Rows are points. The points of each table are mixes of a few directions, plus a little noise. How many directions does each table use, and how many do they share? Where both have some left over, give the other angles between the two spaces (their principal angles), to ten degrees, smallest first.

First (6 x 3)
[[-60  39  11]
 [ 28 -18  -5]
 [ -3   2   1]
 [ 41 -27  -8]
 [  2  -1   0]
 [ -8   5   2]]
Second (5 x 3)
[[-20 -32   5]
 [ 29  48  -8]
 [-25 -40   6]
 [  8  12  -2]
 [  7  11  -2]]
Directions: first 1, second 1, shared 0; angles 90

First (8 x 4)
[[ -6  60  -1  13]
 [  2 -26   0  -6]
 [  3 -35   1  -8]
 [ -5  58  -2  12]
 [  4 -40   1  -9]
 [  3 -34   1  -7]
 [  2 -23   0  -5]
 [ -4  40  -1   9]]
Second (7 x 4)
[[-40  -2 -16   0]
 [ -4 -12  45 -29]
 [  8   7 -22  15]
 [-21 -11  31 -24]
 [-21   2 -20   7]
 [ 37   9 -11  16]
 [ 43   8  -8  15]]
Directions: first 1, second 2, shared 0; angles 70

First (7 x 8)
[[  7 -14 -45 -23  -8  29 -11 -21]
 [ -6  -3  26   8  -1 -15  15  12]
 [  0 -60 -16 -14 -46  38   3 -10]
 [-10  -6  25  -5   3 -26  32  11]
 [  9  24  -4  20   7  11 -34  -1]
 [  5  35  -7   6  25  -9 -15  -1]
 [ -3  25  20   7  21 -27  10  10]]
Second (9 x 8)
[[-31  22  22 -17 -12  17   8  34]
 [-30 -24  12 -29 -20  17 -53  -3]
 [ 35  20  -2  -1  -3 -13  23   6]
 [ -3  -5   4   6  -2   0   3  14]
 [-18 -12 -16  14  20   3  -6 -34]
 [ 14  11   6   9  -2  -6  26  26]
 [ 45   4 -13  14   6 -21  19 -11]
 [-41 -11 -13 -15  13  17 -38 -55]
 [ 28  -5   1  18  -2 -14  17  22]]
Directions: first 3, second 4, shared 0; angles 40, 50, 90

First (9 x 11)
[[-25 -15 -13  -8 -14  -7  -2  21  24  30  20]
 [  5  -2   3   6  14  10 -11  -1  12  -8   4]
 [ -2  -4  -1   1   4   4  -6   5  12   2   7]
 [  3   6   2  -4  -9  -8  12  -7 -22  -3 -11]
 [  3   3   1   1   1   1   1  -3  -4  -4  -3]
 [ 10   8   5   0   0  -2   7 -10 -19 -12 -12]
 [ 14  18   7  -9 -21 -20  32 -23 -60 -14 -33]
 [ -5  -9  -3   6  13  12 -18  11  32   5  17]
 [ -3  -6  -1   5  12  11 -14   8  25   2  12]]
Second (11 x 11)
[[-25 -21 -44   0   7  -8  21  20  13  -7  -7]
 [-14  -9  -1 -11 -11 -18   9  31  -6  22  -4]
 [ -4   8  -1   9 -19   0   0  -8 -10   3  11]
 [ 13   3   5  10  20  10  -8  -1   3 -19  -6]
 [ -2  -4  -1 -22  -4   0   3 -25  13  12   3]
 [  0  -1   7  -6  -1  -4   0   7  -1   8  -3]
 [  9   8   2   3   1  13  -6 -32   5 -10   7]
 [ -5 -18 -10 -22  20  -5   8  10  19   4 -14]
 [  1   8   6  -5 -16   3  -2 -27  -1   8  11]
 [  5  15   0  45  -3   6  -8  21 -25 -25   5]
 [ 23  12  40  -2   7   3 -17   4  -9   4  -4]]
Directions: first 2, second 4, shared 1; angles 70

First (11 x 14)
[[  8  -4 -10  15  10 -10 -11  11  17  -5  30  -7 -16   0]
 [  8 -23  -4   4  -9   3  -8   3  59  10  19 -19 -22  11]
 [ -8   5 -11  25  12 -12  -8   4 -10 -21  14  -3  -8  -7]
 [-11 -18 -10  10  -8  -1  10 -12   6 -15 -10  -6  -7  -3]
 [ 13  13  11 -32   7   2  24  -6 -45  21 -13  30  30  -4]
 [  7 -21   0   9  -9  -3   5  23  -5 -12   5 -19 -22  -2]
 [ 14   3  10 -10   0  -1 -23  16  27   2   7  -7 -18  14]
 [ -1  -3  -7  -7   7  -6  -5 -18  21  -9  -3  11  -4   6]
 [-14  25   1  -2   2  12  30 -16 -60  29 -13  21  53 -20]
 [  3 -10   6 -12  -5  -3 -21  -2  38 -19 -13  -6 -26  18]
 [-19  34  12  -1  -6  17   6  -4 -49  20 -26   6  41 -13]]
Second (10 x 14)
[[-20  10 -23  20  16  -4  15 -32 -13   3   9  17  28 -18]
 [-17   8 -19  18  13  -3  12 -28 -11   3   8  15  23 -15]
 [ -4   2  -5   5   4  -1   3  -7  -3   1   2   4   6  -4]
 [ 17  -8  18 -17 -13   3 -12  26  10  -3  -7 -15 -23  13]
 [ -7   3  -8   7   6  -1   5 -11  -4   1   3   6   9  -6]
 [-28  14 -30  29  20  -5  19 -44 -18   4  12  24  37 -23]
 [ 21 -10  23 -22 -16   3 -15  34  14  -3  -9 -18 -29  18]
 [ -8   4  -9   9   6  -1   6 -13  -5   1   4   7  11  -7]
 [ 12  -6  13 -12  -9   2  -8  19   8  -2  -5 -10 -16   9]
 [ 36 -18  39 -37 -27   6 -26  56  23  -6 -16 -31 -48  30]]
Directions: first 6, second 1, shared 1

First (8 x 20)
[[-12 -19  -5  11   0 -10 -16   2   1 -10  -3  -7 -13  -1   6   4   1   6
    1   3]
 [-22  13  32  -8 -26   6  -3   1   1  47  -8  23   1 -16  24  -1 -16   3
    9 -24]
 [-13  27  28 -11 -16  20   0   5  11  45  -2  21  14  -6  29 -18  -9   2
    5  -8]
 [ 21   5 -25  -6  10  -1  -1   4  -7 -21  15 -17 -19  16 -20  -6 -11  -5
  -13   3]
 [ 19   0 -21 -11  21   8   3   0 -17 -22  22 -23  17  26  -4  -9  14   4
   -7  -9]
 [  0  -2   0  11   7   3   4   0  16 -11  -8   4   8  -3   0  -4  14  -3
    1  26]
 [ -3 -17   1  14  -7  -7  15  -6  -1 -20  -5  -2 -12  -2 -20  16   5 -12
    4  -2]
 [ 11  -8 -10   0  12 -19  -2  -5  -3  -8 -12   2   3 -14 -14  17   2   5
    0  11]]
Second (10 x 20)
[[-12 -15  -5  36 -19 -21   4  -5  19 -20 -24  10 -18 -29 -18   1  -4  -9
   -4  28]
 [  5   9  -4 -22  11   7 -11   3 -16  19  11  -7  10  17  14  -4  -7  12
   -2 -21]
 [  6  12   9 -12  -6   1   3   0 -11  10  11   2  11  -9   6  -1  -1   1
    1 -20]
 [  1  -7 -22 -24  41  19 -27   7  -6  15   3 -19  -8  60  17   1  -9  19
   -2   3]
 [ -3  -7   0  17  -8  -8   9  -5   7 -15  -8   4   3 -15  -9   0   8  -5
    0  11]
 [  5   2  12 -18  12   8  -3   5  -2   8   9  -1  -2  10   6  15   5  -1
    9  -4]
 [ -3 -14  -3  22   0  -8  13  -7   8 -25 -11   1  13 -12 -10   2  21  -4
    2  18]
 [  4  21   4   3 -25   6  16  -1  -7   2  13   3  11 -12  -2 -24  -5  -8
   -9 -20]
 [  0  -8  -9 -19  23  -6 -26   3 -11  18  -4  -6   0  16  14  13  -8  20
    2  -6]
 [ -1   7  19  18 -28   1  22   1  18 -13   1  13 -19 -25 -17  -2   0 -26
    2  11]]
Directions: first 6, second 5, shared 3; angles 40, 90

First (9 x 32)
[[ -7 -60 -28  25   7 -39 -25  17  23  -4 -13  49  40  26   2  21  32  12
   17  33  24 -30 -42  14  -5  -3   2  29  28 -10  -5  19]
 [ -1  42  22 -18 -10  28  22 -14 -13   0  10 -38 -29 -16   0 -17 -18 -10
  -15 -22 -16  26  32  -3   2   2   5 -21 -23   3   4 -24]
 [  0 -36 -18  16   7 -24 -18  12  13   0  -8  32  25  14   0  14  16   8
   13  19  14 -22 -27   5  -2  -2  -2  18  19  -4  -3  18]
 [ -2  47  25 -20 -12  32  25 -16 -16  -1  11 -44 -33 -18   0 -20 -20 -12
  -18 -26 -19  30  37  -3   2   3   6 -24 -27   3   4 -28]
 [  9 -14 -12   7  12 -11 -15   8   1   6  -4  19  13   2  -2  11  -1   6
   11   8   5 -18 -16  -8   1   0 -12   9  14   5  -1  25]
 [ 17  40  13 -15   8  24   6  -8 -20  10   7 -24 -23 -23  -4  -7 -31  -3
   -3 -22 -17   7  22 -23   6   3 -17 -16 -11  15   3  11]
 [-11 -15  -2   5  -8  -8   2   1  10  -7  -3   5   8  11   2   0  16   0
   -3   8   7   2  -5  14  -4  -1  12   5   1  -9  -1 -14]
 [ -1  12   7  -6  -4   9   7  -4  -4   0   3 -12  -9  -4   0  -6  -5  -3
   -5  -6  -5   8  10   0   0   1   2  -7  -7   1   1  -8]
 [ -4 -15  -5   6  -1  -9  -4   4   6  -3  -3  11   9   8   1   4  10   2
    3   8   6  -5  -9   6  -2  -1   4   7   5  -4  -1   0]]
Second (9 x 32)
[[ -2   7   4   4  -8 -13   0 -18  11  -9   4  20  -9  -4 -25 -19   7  -9
   -7  -3  12 -17   6   9  -1 -18  24  -6  12 -15 -10   2]
 [ 13  15  -4 -13  21  22  -2   5  -6  13  -8 -15 -21   4   4  19 -18   1
   22  -1 -15  15   7 -22   7   5 -22  -8   5  24  17  11]
 [ 13   4   6 -14  15  44   6  19 -11  13  -4 -51 -13   8  22  15 -15  -9
    1  -2 -28  37  -3 -20   1  28 -35 -12 -11  34  23 -15]
 [ -5   5   3   6 -11 -18   0 -20  12 -11   5  24  -6  -5 -26 -22   9  -9
  -10  -4  15 -21   5  13  -2 -20  29  -5  12 -20 -13   1]
 [  3  16  13  -1  -9  -1   5 -28  18 -12   8   9 -27  -4 -40 -35   7 -27
  -19  -9   9 -14  11   9  -3 -21  33 -21  18 -13  -8  -7]
 [-13 -14 -23  11   3 -41 -14   9  -7   2  -8  45  34  -2  18  27   1  39
   30  12  17 -22  -4   5   6  -9  -4  34  -4 -17 -12  31]
 [ -1   3   4   2  -5  -3   2 -10   7  -5   3   5  -6  -2 -13 -13   4  -8
   -8  -3   5  -7   3   5  -2  -8  13  -6   5  -7  -4  -4]
 [ -9 -35   6   7 -16  14   8  34 -16   0   5 -42  42   6  48   8  10   8
  -29   6 -13  28 -24  11 -10  40 -24  15 -35   7   4 -34]
 [  1  -1 -10  -2  11  -3  -5   9  -7   7  -6   5   6   2  12  20  -7  15
   20   5  -2   2  -1  -9   4   3 -14  10  -2   7   4  14]]
Directions: first 2, second 3, shared 0; angles 40, 40

First (8 x 32)
[[-12 -16 -18  -5 -16  -2 -10 -19 -51  -2   8 -16   3   3 -14  22  -1  17
   10   2  -3 -13   3 -16   7 -31 -12 -46  11   9  -6   7]
 [ -3  14  -2  25  -7  -2  23  17   4  16   7   8   5 -22  -5  -8   4 -18
  -31 -14  18  15  -7   6  -7  25   8  16  -3   1   4  11]
 [  0   5  -2   9  -5  -1   6   5  -4   7   4   0   3  -8  -4   0   1  -5
  -10  -5   7   5  -3   1  -1   5   1   2  -1   1   0   5]
 [ 17  -1  17 -19  16   3 -15   3  36  -9 -11   3  -6  17  17  -8  -5   4
   22  11 -15  -2   4   4   1  -4   2  21  -7  -9  -4 -21]
 [-13  -4   1  -7  14   1  -3 -11   4 -16  -8   7  -6  10   4  -3   3   2
    4   5  -4  -5   2   6  -1  12   0   7   1   2  13   7]
 [ -1 -27 -10 -30 -10   1 -33 -29 -40 -13   0 -26  -1  25  -6  26  -7  33
   41  15 -21 -24   8 -20  12 -57 -17 -54  10   6 -15 -11]
 [ -9  14   4  17   8  -1  19  10  19   1  -2  16  -1 -12   3 -15   5 -17
  -24  -7  13  12  -4  13  -8  37   8  31  -5  -2  16  12]
 [ 20  16  12  11  -2  -1  10  25  29  16   2   6   4 -12   7 -12  -2 -15
  -12  -6   7  14  -5   5  -4  12   9  26  -9  -8  -7 -11]]
Second (9 x 32)
[[  7 -15   4 -28   5  -6 -13   2  10  -7 -19  -7  -3  17  18   2 -11  16
   38  11 -27 -24   9  -4  -2 -32   2  -8   7  -3 -21 -36]
 [ 15  -3  14 -16  15   9 -22 -11  23 -14   0   0  -6  20   6  -1   2   9
   17  12  -8   5   1   1   9  -1  -5  10 -10  -7   6  -3]
 [-33   6  -3  10  21  -1  19  -9   9 -16  -9  21  -6  -3   3 -15   9 -14
  -21  -3   9   1  -1  19  -8  47   6  26   1   5  28  26]
 [-25   1 -27  31 -28  -4  23  -4 -60  16  21  -6  10 -27 -28  13   6  -6
  -36 -17  23   5  -6  -8  -1   3  -4 -35  10  14   4  33]
 [  2  -1   0   2  -1   9 -12 -14  -8  -3  12  -2  -1   6 -11   8   6   4
   -3   1   7   9  -3  -3   9   3  -9  -8  -5   0  11  17]
 [  8   2  11  -9  12   2  -5   3  25  -7  -7   5  -3   8  11  -8  -1   0
    9   6  -7  -1   2   5  -1   5   3  17  -3  -5   2 -11]
 [ 12   4   7  -4   2  -7   7  21  24   9 -12   3   1  -5  15 -11  -8  -6
    7  -1 -10  -4   2   3  -7  -4  10  17   0  -6 -16 -27]
 [ 23   4  15  -9   5  -2  -3  17  35   5 -10   2  -1   3  16 -10  -6  -2
   12   2 -11   0   1   3  -2  -6   7  21  -5  -9 -13 -27]
 [ -8  -2 -20  22 -31   1   6  -7 -55  18  27 -14  10 -19 -29  19   4   1
  -24 -12  20   9  -6 -16   6 -11 -10 -42   5   9   0  28]]
Directions: first 3, second 4, shared 3

First (9 x 32)
[[  0   0   0   0   0   0   0   0   0   0   0   0   0   0   0   0   0   0
    0   0   0   0   0   0   0   0   0   0   0   0   1   0]
 [  0 -13   6   1   5  -5  -9  -2   6 -12  -3  -6   3  10   9   8 -10   5
    6   6   8 -10   0   4   2 -10  -4  -2  -3   3   2   0]
 [ -1  26 -12  -3 -10  10  17   4 -11  24   6  12  -6 -19 -17 -17  21 -11
  -13 -13 -17  19   0  -9  -5  21   6   2   5  -7  -3   0]
 [  1 -22  11   2   8  -9 -15  -3  10 -21  -6 -11   5  17  15  15 -19   9
   12  11  15 -17   0   8   5 -18  -6  -2  -5   6   2   0]
 [ -1  46 -21  -5 -18  17  31   7 -20  43  12  22 -11 -34 -30 -31  37 -19
  -24 -23 -30  34   1 -15  -9  38  12   5   9 -12  -5   0]
 [  1 -27  13   3  10 -11 -18  -4  12 -25  -7 -13   6  20  18  18 -22  12
   14  14  18 -20  -1   8   5 -22  -7  -3  -5   7   3   0]
 [ -1  48 -22  -5 -19  18  32   7 -21  44  12  23 -11 -36 -31 -32  38 -20
  -24 -25 -31  35   1 -16 -10  40  13   5  10 -13  -6   0]
 [  2 -60  28   7  23 -23 -41  -9  26 -55 -15 -29  13  44  39  39 -48  25
   31  31  40 -44  -1  20  12 -49 -15  -6 -12  16   7   0]
 [  0   3  -1   0  -1   1   2   0  -2   3   1   2  -1  -2  -2  -2   3  -1
   -2  -2  -2   2   0  -1  -1   3   1   0   0  -1   0   0]]
Second (11 x 32)
[[ 11  15 -14   5  -1 -23 -34  16  17  -1 -12  -3  23 -24  -3  17  12 -26
  -10 -32   4  -3  27  28  -6  12  -3 -44  -2  34   0  -4]
 [ 34   0  -2 -15  23 -12 -12 -13  22  21  21 -21  -3  -1  -2  -7   5  10
   32 -17  19 -10  32  12  -1   1  32  23  -1   1   9   6]
 [-17  -9  11  -2  -6  18  27  -7 -17  -2   2   8 -14  16   5  -8  -9  16
   -2  27  -7   4 -28 -23   5  -7  -7  25   3 -25  -4   2]
 [-27 -17  10  15 -14  24  31  -8 -28 -21  -1  15 -18  24  -2 -14 -14  11
  -10  31 -18  11 -40 -30   4 -13 -15  18  -3 -26   1  -5]
 [-21  -6   3  15 -14  11  12   3 -17 -18  -8  13  -4   9  -1  -3  -6  -4
  -16  14 -15   8 -24 -14   1  -4 -17  -6  -2  -6  -1  -6]
 [ 23   9   4 -40  22  -6   5  -7  18  40  14 -17  -3  -7  11   4   5  23
   26   1  26 -17  20   8   5   6  23  35  13 -11 -10  18]
 [-21 -13   2  30 -16  13   9  -1 -20 -32  -6  15  -6  14  -8 -10  -8  -8
  -16  10 -22  14 -25 -17  -1  -9 -16 -11 -10  -4   9 -12]
 [-13   6   2  -8  -7   3   7   8  -6   4 -11   7   3  -5   7   9   0   1
  -13   9   0  -1 -10  -2   2   4 -13  -6   8  -2 -12   4]
 [-25 -20   4  39 -20  19  15  -5 -27 -41  -3  17 -12  24 -11 -17 -12  -7
  -16  16 -29  18 -35 -26  -1 -14 -17  -5 -14 -10  14 -17]
 [ 25  23  -6 -38  17 -22 -21   9  29  40  -1 -16  16 -28  11  21  15   2
   11 -21  28 -18  37  29   1  16  14  -4  14  17 -14  16]
 [ 32  12 -14  -1  15 -27 -39   4  30   9   4 -17  18 -20  -6   8  14 -18
   12 -41  14  -7  45  33  -6   9  19 -24  -6  32  10  -1]]
Directions: first 1, second 3, shared 0; angles 80
